Rows are points. Each copy is the shape, with its points in the same order, turned, moved and blurred by noise. Some copies are also mirrored. Which?
In the rows, 128 means zero.

Shape (8 x 2):
[[108 179]
 [120 113]
 [106  55]
 [127 101]
 [ 86 123]
 [160 143]
 [142  91]
 [180 228]]
Copy 1:
[[167  70]
 [113 106]
 [ 53 117]
 [105 118]
 [111  70]
 [155 132]
 [103 137]
 [242 115]]
Copy 1 is: mirrored
Copy 2:
[[ 72 127]
 [138 148]
 [182 185]
 [150 145]
 [111 173]
 [127  99]
 [165 136]
 [ 56  44]]
Copy 2 is: mirrored
Copy 3:
[[158 181]
 [137 118]
 [ 98  77]
 [134 104]
 [112 145]
 [184 126]
 [144  88]
 [245 192]]
Copy 3 is: only turned

Shape (6 x 3):
[[ 37 110 131]
 [155 165 189]
 [ 50  65  85]
 [109  90 131]
 [116 114  89]
 [124 164 155]]
Copy 1:
[[176  74 143]
 [ 48 147 169]
 [215 112 105]
 [157 140 131]
 [153 127  88]
 [ 90 130 146]]
Copy 1 is: only turned
Copy 2:
[[ 86  40  91]
 [ 75 183 119]
 [140  16 103]
 [125  87 135]
 [153  97  93]
 [ 83 140  87]]
Copy 2 is: only turned

Shape:
[[109 197 159 193]
 [135 153 154 190]
 [152 112 136 139]
 [151 109 145 101]
 [134 112  82 123]
 [101  20  76 110]
 [ 66 160 164  56]]
Copy 1, 7 rows:
[[200  75 178  66]
 [184 105 143  68]
 [138 145 125  98]
 [100 141 132 103]
 [150 170 149 142]
 [125 169  77 212]
 [ 78  75 200 148]]
Copy 1 is: only turned
Copy 2:
[[ 70 191 175 117]
 [ 88 154 157 142]
 [132 110 125 130]
 [137  86 118  96]
 [182 135 113 118]
 [246  81 149 139]
 [139 123 176   7]]
Copy 2 is: mirrored
Copy 3 (7 x 4):
[[ 99 150 217 101]
 [ 91 161 168 134]
 [116 138 110 146]
 [151 127 102 144]
 [103 108  78 107]
 [ 68  57  38 164]
 [182  45 163 106]]
Copy 3 is: only turned

Shape (12 x 6):
[[ 72 141 159 164 118 125]
 [103 145 155 161 172  97]
 [146  66 113  94 101 166]
 [210  80  82  93 139 126]
 [128 219  51 132 127 132]
 [182 147  82  42 112 178]
 [ 78 121 149 174 121  83]
 [ 70 170 151 197 184 167]
 [144 225 146  62 133 166]
 [ 96 149 141 189 123 143]
 [176 214 110 121 107 173]
 [ 57 154 143 147 167 115]]
Copy 1 (12 x 6):
[[165 133 179  72 104 156]
 [140 120 176  68 162 125]
 [ 76 145 189 179  88 184]
 [ 64 104 184 229 153 139]
 [185  84  85 156 173 182]
 [ 79 139  96 215 128 175]
 [153  99 201  73 104 146]
 [194 172 184  63 176 174]
 [120 169  58 135 142 131]
 [192 140 183  98 125 154]
 [178 140  91 186 139 140]
 [140 117 164  48 148 169]]
Copy 1 is: mirrored
Copy 2 (12 x 6):
[[ 62 174 104 126 116 113]
 [ 58 141 137 149 164 132]
 [181 110 110 108  80 158]
 [191  60 149 159 119 161]
 [126 101  87 194 155  36]
 [195  46  99 100 107  82]
 [ 61 169 142 167 103 139]
 [ 68 173  67 126 201 120]
 [131  68 121  80 167  29]
 [ 94 178 111 150 140 115]
 [169 120 124 135 168  42]
 [ 44 126  96 131 136 125]]
Copy 2 is: only turned
Copy 3:
[[ 90 126 177 111 116 116]
 [142 122 206 126 146 111]
 [140 104  50 116 116 133]
 [214 113  68 174 160 141]
 [126 237 131 137 182 116]
 [203 195  36 106 135 127]
 [ 90 116 183 139 120 109]
 [ 89 132 208  63 175 138]
 [181 232 127  58 123 102]
 [ 87 146 173 110 135 151]
 [151 230 107  89 143 160]
 [ 98 131 188 107 144  92]]
Copy 3 is: only turned

Shape (14 x 8):
[[ 59 116 122  69 160 143 171  78]
 [142 154 130  83 163 109 173  97]
 [162 176 123 151 117 192 196  53]
 [ 77 141 197 161 125  89 100 124]
 [ 85 122 130  77 104  95  75 156]
 [190 144 206  63  89  81 149  87]
 [102 149 217 120 130 112 182  47]
 [186 120 130 130 210  92  98 128]
 [119 106 119 172 156 162 165 151]
 [ 75 193 129  59 169  79 140  53]
 [ 97 118 126 156 132  80 144 127]
 [106 194 211  43  91 154  68 150]
 [ 87 109 126  98 213 117 185 138]
 [182 106 128 171  94 183 100 135]]
Copy 1, 14 rows:
[[133 157  85 118 107  52 160  72]
 [118 115 150 128  94  81 193 107]
 [180  22  82 132  95 125 154  77]
 [169 163 159 139 180 104  93 147]
 [ 87 187 107 156 153 103 131 172]
 [159  89 157 198  99  70 199 200]
 [219 107 151 160 128  47 147 107]
 [135 129 170  66 127 161 207 159]
 [122  79 103  57 152 101 112 118]
 [129 180 160 172  93  91 176  63]
 [131 141 153  96 119 101  92 141]
 [ 99 137 110 241 215  94 171 150]
 [102 139 144  54 134  51 167  85]
 [149  68  61 103 160 167 134 183]]
Copy 1 is: mirrored
Copy 2:
[[130 162 188 193 140 215 140 124]
 [164 183 156 141  95 173 112 123]
 [213 115 169 155 155 147  52  73]
 [115  70 137 177  81 125 152 177]
 [118 144 148 143 139 139 201 210]
 [151 146 147  75  96 165  55 210]
 [139  93 170 173  81 195  58 155]
 [101 194 136 129  76  76 130 113]
 [125 106 132 144 138 136 157  58]
 [179 191 183 211  76 191 124 185]
 [130 121  94 172 108 148 155 135]
 [164  95 243  99 111 135 171 232]
 [108 170 158 160  82 195 170  76]
 [135  99 140 105 188  72 124 109]]
Copy 2 is: only turned
Copy 3 (14 x 8):
[[130  99 154 147 194  86 184 137]
 [143 118 102  99 166 112 162  92]
 [ 94 103  87 114 241 148  76  89]
 [ 92  72 141 132  69 107 104 134]
 [124 121 191 160  78 147 175 104]
 [176  74 130  33 121 174 133  96]
 [118  41 114  72 162 102 117 151]
 [193 145  93 151  98  93 108  52]
 [114 173 106 176 154 119  84 142]
 [108  56 116 115 147  76 214  74]
 [123 108  94 168 103 130 137 141]
 [ 85 107 249  59  94 135 135  63]
 [150 161 107 141 151  53 171 148]
 [134 142 142 168 143 185  35  89]]
Copy 3 is: mirrored

Shape (14 x 9):
[[106 102 128 218  81  97 168 119 180]
 [ 59  38 131 200  89 112 145 161 181]
 [147 173 165  85 155 156 106 111 171]
 [ 78  99 139 150 112  90 206 130 147]
 [166 135  94  76 152 132 145 155 179]
 [ 56  83 165 165  63  89 185 161 143]
 [148 108 164 150 165  43 126 134 152]
 [196 133  87  47 130 125  96 117 137]
 [206 181 120  65 142 148 107  98 139]
 [113 129 120  72 148 156  97 115 143]
 [115  79 119 149 120 107 146  90 119]
 [163 144 136 120 106 109 100 162 117]
 [213 128 169  96 176 175 138 138 121]
 [154 183  86 100 184 156 110 144 109]]
Copy 1:
[[ 40 110  97 155  96 117  63 115 163]
 [  7 114  94 136 132 135 118  61 171]
 [138 160 127 106 145 122 155 219 125]
 [ 71  99 126 147  94 186 106 107 157]
 [145 177 136  89  78 121 171 160 153]
 [ 37  65 120 173 110 163 124  84 136]
 [ 54 179 139 109  84 157 104 148  77]
 [175 190 191  94 103  81 157 150 121]
 [192 186 161 114 113  89 137 204 112]
 [144 153 152  83 168 126 157 154 140]
 [ 94 152 160 140 134 148  79 101 141]
 [131 145 131 125 109  93 139 135  76]
 [166 228 115 167 129 136 163 174 109]
 [204 173 104  70 124 127 128 158 108]]
Copy 1 is: only turned
Copy 2, 14 rows:
[[180 110 144 135 149 197 168 204  77]
 [176  76 138 186 205 154 174 200  88]
 [162 175 172 102 120 137 147  82 186]
 [151  99 159  93 210 187 153 163  95]
 [132 181 112  82 165 126 150 142 194]
 [174  45 155 129 212 204 170 168 108]
 [202 125 104  95 157 146  88 121 103]
 [ 95 179  75 100 125 143 139  89 196]
 [119 193 117  72  90 148 149  76 193]
 [105 153 156 133 151 126 141  88 174]
 [120 119 126 127 161 163 150 126  76]
 [148  96 103  98 111 150 138 117 175]
 [158 155 118  50 118  88 191  69 155]
 [ 88 151 151  67 100  93 120 124 184]]
Copy 2 is: mirrored

Shape, 14 rows:
[[159  67  81  53  81 143 158 149 111 188 156]
 [125 127 157  80  81 119 123 111  78  88 184]
 [ 88 175  93 145 154 124 143  81 172 102 114]
 [147 144  80 171  89  72  97 130  73 126  62]
 [181 162 198 131 112  85  89  74  68  94  86]
 [157 110 119 138  76 172 136 176 117 109  54]
 [ 76 101  81 110 100 153 105  96 171 148 160]
 [108 184 150  72  98 172 134 110  62 169 189]
 [173 179 198 186 106  77 103 201 173 136 113]
 [105  66 197 173 198 161  65 200  88 186 169]
 [ 65 133  91  70 193 153 153 194  80 132 118]
 [187  84 138 139 168 141 128 146 130  59 181]
 [138 166  96  51 166 150 112 201 121  85  91]
 [100  56  92  59 110  69 177 127 117 162 163]]
Copy 1:
[[ 50 100 184 130 185 133 146  64 126 141 142]
 [168  86 177 109 126 128  89 116  68 117 163]
 [120 109  98 147 132  52  61 142  86  70  66]
 [148 146 208  95  85  39 144 118 155  76  77]
 [205 155 172 111  42  96 133 129  67 144 105]
 [116 197 156 150 143  79 159 139 135  98 147]
 [ 85 112 122 157 153 102  53  63 127  86 117]
 [133  72 185 149 160  90  54 124  94 209 133]
 [225 134  68  87 136  67 167 127 157 143  81]
 [167  38 107 210  84 147 148 115 230 144 153]
 [ 81  78 176 172 164 143  94 203 159 108  92]
 [205  89 123 195 146 156 161  98  82  65 102]
 [132 152 169 142 184 160 103 187 130 104  63]
 [ 48  49 146  87 136 137 142  84 109  97 127]]
Copy 1 is: mirrored
Copy 2:
[[117 101  44 159 146 194 164 169  45 137  95]
 [ 83 155  79  84 184 124 132 154 108  79  96]
 [144 190 123 144  83  63 114 116 123 122 146]
 [ 81 108 157  78  74 137 105 115 135 179  73]
 [122 116 117   7 166  81  79 138 157 145 112]
 [117  65 132 173 136 152  68 155 137 143  92]
 [129 195  83 171 128 166 134  93  89 121 143]
 [ 50 169  93 108 201 115 134 173  45 129 166]
 [157  81 186  54  88 142  55 156 106  64 163]
 [146  65 201 111 216 179 191  79  81 100 201]
 [ 93 137 161 189 146 117 222 188 118 153 158]
 [187 110 136 121 181  93 153 127  96  62  65]
 [150 143 172 165 147 130 154 241 134 149 108]
 [110 126  32 129  99 171 219 145  99 104 119]]
Copy 2 is: mirrored

Shape:
[[ 99 152 169 109 114  82  80 154 132 156  79 165]
 [136 128 170 119 125 159  75 160 165 181  74 124]
 [160  68  98  57 106  56 141  88  68 137 115  75]
 [132 133 162 163 181 132 164  95  88 122 100 169]
 [196 174 122  61 123 153 124 131 129 143 100 169]
 [143 183 104  86 129  97 155 155 158  85 166 107]
 [195 126 119 166 131 135 114 124 158 147  73  99]
 [133 146 136 136  84 121 166 143 165  97 135  83]
 [ 92 176  89  61 139 140 129 154 129  90 130  80]
 [126 178  82 145  83 110 127 141 109  95 165 127]
 [200  80 105 163 110  94  71  87  85 192 148 104]
 [106  82 105 167 189  98  78 193 146 184 141 159]
 [202 131 172  98 137  99  87 187 149 176 173 146]
 [184 135 144 123 148 156 138 124 104  78 143 126]
 [132 150 159 167 139  61 112 184 125 182 140  87]
 [201  80 100 143 137 143 181 188  56 160 153  74]
 [103 163  81  62 124 127 112  95 142 143 182 154]]
Copy 1, 17 rows:
[[134 157 131  90 173 154 132 123  61 114 174  90]
 [139 130 161 100 141 142 150  74  98  99 217 133]
 [ 58 129  90 149 173 125 223  78 160 151  97  44]
 [150  87 180 131  91 115 136 132  85 124  93  72]
 [ 74 151 132  80  90 140 158  74  90  71 115 141]
 [106 148  57  95  97 151 157 167 157  98 115 134]
 [134  91 115 122 105 108 123  51 140  88 175 100]
 [165 128  84  83 130 118 158 129 180 114 129 123]
 [105 195 103 128 108 118 188 177 164  94 146 124]
 [118 163  92 117 145 120  94 146 162 107  89 129]
 [ 77  85 140 172 179 158 103  31 165 143 127  88]
 [103  67 136 179 176 144 112 154  81 127 203 150]
 [107  98 106 117 152 228 146  81  94 104 146 169]
 [142 130 118 140  70 134 159  95 130 124  86 135]
 [159  91 108 145 189 191 127 132 132  78 163  93]
 [126  60 114 201 165 119 199  81 173  67  75 151]
 [ 34 166 141  89 120 144 136 165 153 143 129 132]]
Copy 1 is: mirrored
Copy 2 (17 x 12):
[[ 88 122 164 103 173 171 197 154 160 148 102 128]
 [ 85  82 190 139  98 178 184 129 158 148 138 131]
 [237  64 103 123 206 143 150  96 113 145 113 162]
 [ 99 105  78  86 125 139 111 164 101 192 142 106]
 [118  72 185  92 120 125 112 127 159 189  80 187]
 [111 151 106 127 147 144 109  73 125 149  55 207]
 [139  91 131 128  63 139 178 135 118 148 143 181]
 [131 146 106 166 106 165 149 100  92 162  59 168]
 [110  93 109 136 143 176 103  85 136 106  28 164]
 [137 164 108 131 129  94 133 122 114 125  41 152]
 [213 118 134 137 120  76 175 119 148 120 183 132]
 [ 86 146 167  86 143 140 166  93  97  67 180 107]
 [ 94 142 190 134 153 107 159  66 162 168 162 180]
 [113 104 108 158 126 113  83 125 110 178 119 170]
 [ 95 146  95 117 136 128 221  66 144 131 136 133]
 [151  60 107 144 118  54 146  30  58 159 131 132]
 [161 155 154  93 148 164  77 100 169 126  63 147]]
Copy 2 is: mirrored
Copy 3, 17 rows:
[[127  97 107 122 147 136  57  89 170 152 145 183]
 [118 127 153 109 195 139  82 104 142 106 188 168]
 [143 182 158 188  95  79 142 156 133 202 125 216]
 [147 125 170 115 131 191 154 113 178 176 111 103]
 [176 116 138 142 173  60 119 118 165 109 125 105]
 [169 128  73  98 102  95 144 156  97 112 103 141]
 [110 145 199 101 157 118 139  94 124  97 130 164]
 [139 167 103 121 114 154 139 135 102  78 106 172]
 [155 109 104 126  86 108  95 199  98 110 147 131]
 [127 120  87 146  68 120 133  94  86 117  99 128]
 [107 141 188 170 141 100 166  45  76 193 151 191]
 [ 42 112 109  73 153 138 119  99 119 201 191 137]
 [164 140  83  98 197  77 152  73 125 154 185 168]
 [173 125 141 132 117 127 200 117 144 117 148 125]
 [132 167 111  60 128 149  99  69  95 173 153 186]
 [125 249 153 126  89 109 186 101 106 166 192 109]
 [143  82  84 177 148 105 117 151  79 160 109 118]]
Copy 3 is: mirrored
